Every row gives one point. Two turns around zero, p and q, are shown by what they do to some points. Write where each new point lands after one turn and then the other. Backwards means that the second turn is done in reverse. Each puzzle has new turns, and all numbers are rounded.
In the rows, zero is written as 128.

Turn p:
[ 94 128] -> [119 161]
[103 102] -> [ 96 145]
[188 154] -> [170  78]
Turn q:
[153  89] -> [ 84 143]
[ 79 168] -> [191 127]
[152 127] -> [109 114]
Where do these land?
q, then p: [136  72] -> [154 178]
q, then p backwards: [125 167] -> [163 146]
p, then q: [110  94] -> [162 145]
p, then q: [141 179] -> [88 94]

Turn p:
[134 107 147  71] -> [129 152  72 108]
[139 146 110  73] -> [112 128  74 153]
[102 148 126  85] -> [134 100  82 132]
[113  88 110 183] -> [171 144 183 131]
[134 155 151  82] -> [ 99 114  81 115]
[157 137 114 204] -> [108 134 206 146]
[117 114 139 197] -> [144 124 196 110]
Turn q:
[116 170 130 177] -> [ 85 169 144 105]
[159  76 108 122] -> [159 115 141 181]
[156 143 146 133] -> [140 133 157 109]
[ 47 119 170  93] -> [86 64 74 99]
[162 131  87 114] -> [170 158 124 146]
Where do these land?
q, then p: [ 95 115 101 176] -> [153  76 158 131]
q, then p: [195 131 166 145] -> [ 88 145 114  63]
q, then p: [ 73 128 143  98] -> [178 144 110 161]
q, then p: [ 96 100  95 110] -> [149 132 163 167]
q, then p: [181 165 135 111] -> [ 72 144  96 117]

Turn p:
[130 160 120 129 140 142  92 113] -> [118 158 116 145 119 124 109  96]
[103 133 106  97 124 118 132 149] -> [154 128 164 127 118 107 117 131]
[102  86 142 225 156 124 128 132] -> [153  76  42 164 142 131 146 145]
[ 91 142 125 121  96 131 139 106] -> [128 109 149 138  85 146 114 126]
[140 161 108 122 119 127 137 137] -> [113 139 138 115 106 100 128 122]
[219 156 130 193 156 108 141  82] -> [ 68 149  57 105 129 125 204  92]
[166 136 184 123 155 127 144 150] -> [ 78 123 134 131 184 118 144 135]
[105 148 130  92 152 102  94 120] -> [145 154 163 167 135 124 129  98]
[132 108 128 103  87 154 135 155] -> [128 131 148  98 127 136  96 170]
[103  82 120 107  76 125 126 145] -> [165 125 152 117 113 154 111 182]
[117  96 113  96 146 150 141 120] -> [159 115 145  99 148 143 111 111]
Turn q:
[136 149  57 131 109 113 126 136] -> [125 138 149 135 103 169 181 105]
[123 113 134 149 197 151 160 133] -> [167 138 162 167 158 104  92 119]
[111 106 169 109 149 135 143 153] -> [131 119 103 139 171 120  90 126]
[186 103 146 124  91 154 110 132] -> [109 146 133  88 120 164  98 175]
[121 103 149 139 111  76 188  83] -> [169 121 114  67 117 102 110  72]
[118 153 133 144 104 102  99 135] -> [120 102 118 113 125 122 170 145]
[128 103 123 112 153 144 101 126] -> [125 165 117 150 137 123 121 146]
[114 132  70 137  84 148 113 121] -> [132 131 120 145  71 169 159 131]
[115 190 172 106 155 129 112 133] -> [ 75  92 136 147 151  80 130 133]
Where do these land?
p, then q: [117 162 109 143 131  94 151 142] -> [152 114 113  83 131 133 136 102]
p, then q: [137 135 170 156  71 129  78  78] -> [138  73 135 185  76 162 132 155]
p, then q: [140 143 133 146 129 101 153 170] -> [153 116 114 114 165 135 143  96]
q, then p: [133  98 175  88 118 134 127 113] -> [168 168 143 149 113 109 112 108]
p, then q: [153 130  92 129 152 109 127 159] -> [112 133 146 103 149 120 148  87]
p, then q backwards: [124  86 131 125 123 163 146 131] -> [142 110 160 143 102 128 145 154]
p, then q: [101 128 121 126 189 143 133 154] -> [148 178 142 103 143  93 144 132]
p, then q: [142 159 123 125 125 167 131 111] -> [112 133  95 140  98 110 144 127]
p, then q: [ 78  89 114  69 142 161 111 152] -> [ 94 164 149 106 160 102 119 196]
p, then q: [155 150 111 172  99  78 122  70] -> [138  82 135 125  68 171 113  81]

Turn p:
[ 92  58 100 126 171 172  68  48 116 127 152] -> [ 94 131 195  91 140 169  26 100 138 116  93]
[130  79  54 106 186 157 114 136 104 183 122] -> [150  76 164 160 124 166  63 131 191  92 125]
[158  74 101  85 121  96 182 140 111 173  87] -> [157  97  72 143 132  85  93 128 198  96 148]
[117 108 158 133 107 156  75 136 117 127 112] -> [108 112 167 114  95  96 118 126 115 150 102]
[104 165 137 138  80 113 134 150  97  88 168] -> [147 145 119  76 104 142 195 114 111 138 122]
[104 139 142 152 113  61 145 177 150 128 152] -> [117 146  74 150  97 147 182  99 140 156 129]
[144 167 142 205 102 128 179 143 151 121 157] -> [164 197 131 157 139 126 186 108 112 156 161]
[105 177  97 161 114 113 136 136 165 102 126] -> [159 163 101 147 118 166 149 140  88 147 115]
[ 95 151 189 123 158 184 125 117 134  76 123] -> [ 90 137 170  98 177 126 150 171 106 173  99]
[169 100 140  87  87 145 127 124 157 122 114] -> [120 125 114 105 108  81  94 159 122 135 171]
[201 111 126 101 123  64 141 150  99 125  67] -> [121 117  72 152 107  63 138 153 154  53 130]
[161 212 140 136 159 107 157 145 154 133 174] -> [120 134 115 165 161 169 198 134  94 117 184]
[ 86 123 138 110 143 169  80  61 109 159 111] -> [116  83 171 106 161 128  69 102  95 135  87]
Turn q:
[167  83 118 137 109 161 108 136 104 172 123] -> [124 146 121 111 179 180 150 152 137 157 112]
[121 109  73 112 179 151 113  86 107 164 115] -> [138 179 107 129 160 168 114 153 124  85 176]
[150 116  81 116 159 144 162  88 154 129  58] -> [187 129 108 102 165 130 142 127 162  65 164]
[ 98  98 140  85  68 132 102 126  82  75 130] -> [138 154 199 163 160  94 102 142 113 146  79]
[175 135  77  74 124 171 101 151 120 173 129] -> [112 199 100  87 177 128 175 140 108 130 128]
[ 99 146 144 152 117 159 153 125 130  85 153] -> [166 110 129 171  96 106 130 131 109 155 129]
[141 172 189 142 155  85 181 122 142 157 144] -> [107  53 111  81  75 128 115 127  99 121 144]
[ 73 140 120 149  95 115 123 158 101 111 109] -> [108 112 167 191 131 120 149 111 121 118 117]
[101 157 142 160 125  96 137  83 190 143 132] -> [125  98 149 115  69 122 126 122 165 128 188]
[141 105 151  98 112 172  39 176  83  91 110] -> [132 203 155 144 143 150 135 112 114 141  27]
[174 176 124 192 168  45 180 101 173 146 174] -> [ 81  49  54  97  62 106 112 158 171 117 176]
[ 95 100 175 119 123 106 136 185 150  90 160] -> [116 104 136 147 118 102  87  64 115 174  98]
Where do these land?
p, then q backwards: [127  70 107 143 125 154 159 155 146 165 132] -> [106  86 119 156 118 124 115  95 177  96 144]
q, then p backwards: [172 149 170 164 111  76 185 130 183  77 147] -> [102  82 145  65  76 123 111 178  92 173  85]
p, then q backwards: [142 116 195 178 101  76 126  76 142  62 134] -> [143 166  90  46 142 131  70 187 133 140 158]
p, then q: [ 88 170 109 103  94 157 129  95  70 129 111] -> [152 141 118  76 182 135  98 138 121  93  80]
p, then q: [135 101 149 123 180 163 147 176 138 121 107] -> [111  99 114 127 107 149 139  56 139 153 142]
p, then q: [124  97  97 110 132 116 119 193 104 133 137] -> [154 120 144 116 148 104 152 102 167 178 136]
p, then q: [111 125 136 190 163 121 137 172 168 122 156] -> [143  92 124 135  89 155 186 131 112 147 173]
q, then p: [130 151 101  82  97 193  66 125 112 154 122] -> [156  98 120 137 190 125 210 147 106 128 139]
p, then q: [125  88 134 135 174  98 169 132 188  83 179] -> [130 167 110 155  77 114 176  99  93 141 196]
q, then p: [112 161 116 111 103  91 102  78 133 132  72] -> [ 78 160 100  93 133 116 172 156 117 167 137]
q, then p: [155 174  76 109 117 143  84  63  52 160  98] -> [137 131 127 120 126 146 237 207 149 159 118]
q, then p: [117 133 146  88 139 148 113 141  99 198 142] -> [143  76 165  86 165 140 157 126 137 126 109]

Turn p:
[ 65 112 177 161 137 132 188 154 173 172 167  90 170 165] -> [113  97 154 117 165 140 147 212 184 184  59 136 119 135]
[126 169 146 140 160 157 102 107  82  86 205 174  92 142] -> [173 187 151 135 128 151 108  77 129 120  92 133 200 178]
[ 99  86 206  99 167 110 154 123 168 166 150  74 141 150] -> [ 96 138 156  50 155 122 144 182 129 178  69 143  96 122]
[156 157 123 123 105 146  70 134 118 156  67 161 128 113] -> [148 131 116 136 114 113  86 103 142  93 195 153  85 137]
[105  80 134 143 181 104 178 104 187 183 147 109 157 112] -> [ 66 131 106  91 172 139 166 163 170 168  94 150 128  78]
[177 164 107 137  97 119 120  94 141 124  86 129 138 154] -> [ 98 136 102 157  96 144 115 114 127 134 177 104  93 158]
[146 127 156 171 115 159 121 132  94  78 154 170  90  90] -> [168 149 150 171  83 131 110  74 128 112  87 151 157 112]
[121 137 112 109  96 107 110 103 104  86  54 151 152 118] -> [101 112 133 141  69  92 123 128 107 101 197 133 140 138]
[138 155  86 113  92 146 122  98 107 131  76  83 107  95] -> [118 122 124 162 121 160 143 132  72  85 183 145  94 125]
[ 92  93 133 131 183 120 176 140 155 154 126 100 146 161] -> [ 93 110  96  94 161 118 145 188 141 146  80 133 135 126]
[129 153  88 127 126 123  82 149 156  95  78 118 106 118] -> [120 143 120 158 131  91 125 126 117  61 157  95 101 130]
[173  98 145 139 121 162 111 144 110  74 199 152 108 146] -> [158 127 148 142 123 128  93  52 111 150  65 101 154 136]
[123  99 164 124 188 127 203 170 126 172 136 105 149 164] -> [133 105  82  73 143 142 115 199 139 169  65 135 133 115]
[110 112  74 101  81 136 104 110 123 144 100 151 107 133] -> [129  83 121 131 136 118 164  88 121  96 178 140 117 150]
[140 118 144 177 129  92  96 144  65 109 211 138  99 131] -> [203 174 139 161 137 104 138  89 111 185  97 125 172 128]
[137 166  98  82  89  95 140 138 148 128 105 148 109  96] -> [143 121 130 113  98 147 160 123 137  88 185  87 113 106]
[140 150  84  97 109 139  98 131 119 119 115 123 177  90] -> [117 110 148 142 146 136  95 123 111 106 197 111 140 104]
Turn q:
[171 153 108  79 136 100  95 121 150 128 103 135 147 204] -> [128 170  72  80 191 132 122  93 156 125 103 150 141 119]
[113 147 116 180 110 113  86  96 117 152 165 141  91 151] -> [123 119  91 144 103  92 132  97 151 151 166 147  71 143]
[134  98 135 132 164 129 159 156 160 134  70 100 106 128] -> [ 97 119 126 147 129 121 117 137 122 114  83 105 194 160]
[152 117 144  87 123 164 111 207 116  62 105 132 121 132] -> [172 129 125 135 166 132  68 182 134  88  85  99 138  92]
[128 174 149 137 112 111 144 154 164 185 133  80 128 182] -> [ 82 169 117 121 125 120 103 136 191 167 151 162 170 146]
[109 162 148 154 106  89 131 129 110  38 127 145 142  77] -> [187 119 156 120  80 102 133 132 111 172  90 104 109  64]
[ 99 133 133  95 194 120  74  98 111  95 162 125 155 130] -> [148 111  66 116 115 152 156 130  86 109 133 172 125  72]
[150 128 102 129 130 103 100 117 128 147 155 174 172  86] -> [110  98 157  89 145 128 164 114 120 123 120 155  75 104]
[114 177 152 114  85 134 130 108 214 144 179 110 115 133] -> [ 92 217 153 134  94  94 112 115 141 125 160 174 125 105]
[110  83 176 156 127 187 178 122 151 135 158 125 125 132] -> [121 131 158 126  89 108 109 157  99  91 191 107 162 161]
[ 90 144  87 128 213 109 160 103  94 139 115 147 110 140] -> [107 105  69 151 135 141 213 126 112 147 134  92 150 122]
[165 130  72 170  98 168 134  86 133 144 139 119 147  90] -> [157 121 190 144 139 108 176 105 142 111 141 161 102 173]
[179 108 166 104 114 162 130 135  99 148 119 112  86 145] -> [136 150 116 136 160 140  79 167 109 127 131 125 118 189]
[107 121 167 145  79 169 124 159  98 112  69 138 116 103] -> [163 123 152 137  83 153  86 159 155 114  97  76 109 154]
[100  44  66 109 129  63 165 128  77 158 121 138 160  87] -> [ 95  42 172 138 165 196 150  70  92 156 134  92 132 117]
Where do these land?
p, then q: [216 137 123 130 132 113 152  74 165 167  92  88 116 144] -> [119 156 111 234 123 144 158 125 160 115 167 114  92 139]
p, then q backwards: [ 78 114 128 117 131 182 135 187  93 144 161 156  90 153] -> [183 100 103 152 143 156  97 133 106  85  78  98 171 130]
q, then p backwards: [144 129 148 138 207 151 166  77 191 144 111 130 160 152] -> [ 67 117 106  86 182  90 139  76 103  93 114 153  89 143]
p, then q: [116  85 139  66  76 147 123 150  91  66 169 165 103 161] -> [172 133 128  66 144 180  81  89  75 151 133 135 150 184]
q, then p backwards: [118 129 133 116 143 109  46 162  87 117 119  74 157 110] -> [140 105 147 159 127 195 190 154  97 175 121 138 134 108]
p, then q: [101 102 115 126 119 125  97 111 130 149 118 112  98  75] -> [127 129 134 124 118 106 160 151  77 152 129  90 112 112]
p, then q: [119 110 124 127 119 114  92 225 137 129 110 153 122  81] -> [124 109 158 130 145  85 105 117  66 157  61 163 120 111]
q, then p: [188 160 144 173 128 170 157  47 146 160  96 126 175 126] -> [130 100 109  62  68 168 122 148 144 161 126  69 128 196]
p, then q: [123  95 116 161 149 101 149 155  97 113  94 111 127  83] -> [128  76 181 133 135 127 145 129 137 158  96 110  99 108]
q, then p: [156 138 166 140 118  91 140  84 178 149 133  90 184  95] -> [145 104 157  65  77 140 119 128 167 146 174 157 139 163]
p, then q backwards: [131 139 139 112 110  93 149  77 118 165 119 148 155 178] -> [121 149 158 161 131 109 149  99  93 191 133 120 142 155]
q, then p: [102 139 106 144 125 133 114 133 143  99  90 166  94 125] -> [ 97 141 122 167 109 125 162 145  99 117 134 114  96 116]
p, then q: [143 157  80 106 115 126 157  91 150 136 131  94 182 127] -> [124 102 129 171 100 146 129 161 135  93 190 146 149 115]
p, then q: [ 82 168 156  97 131 151 158 174  97  87 160 169  58 142] -> [202 169 149  66 175 125  88 132 135 123  86 120 170 148]
q, then p: [ 97 110 124 181 113 122  93 174 130 115 136  85 116 146] -> [102 124 141 155 147  76 140  79 159 156 139 124 104 104]
q, then p: [133 135 109 114 131 121 119 127  96 107 211 181 110 150] -> [171 176 110 120 161 149 168 106 102 120 107 122 160  80]
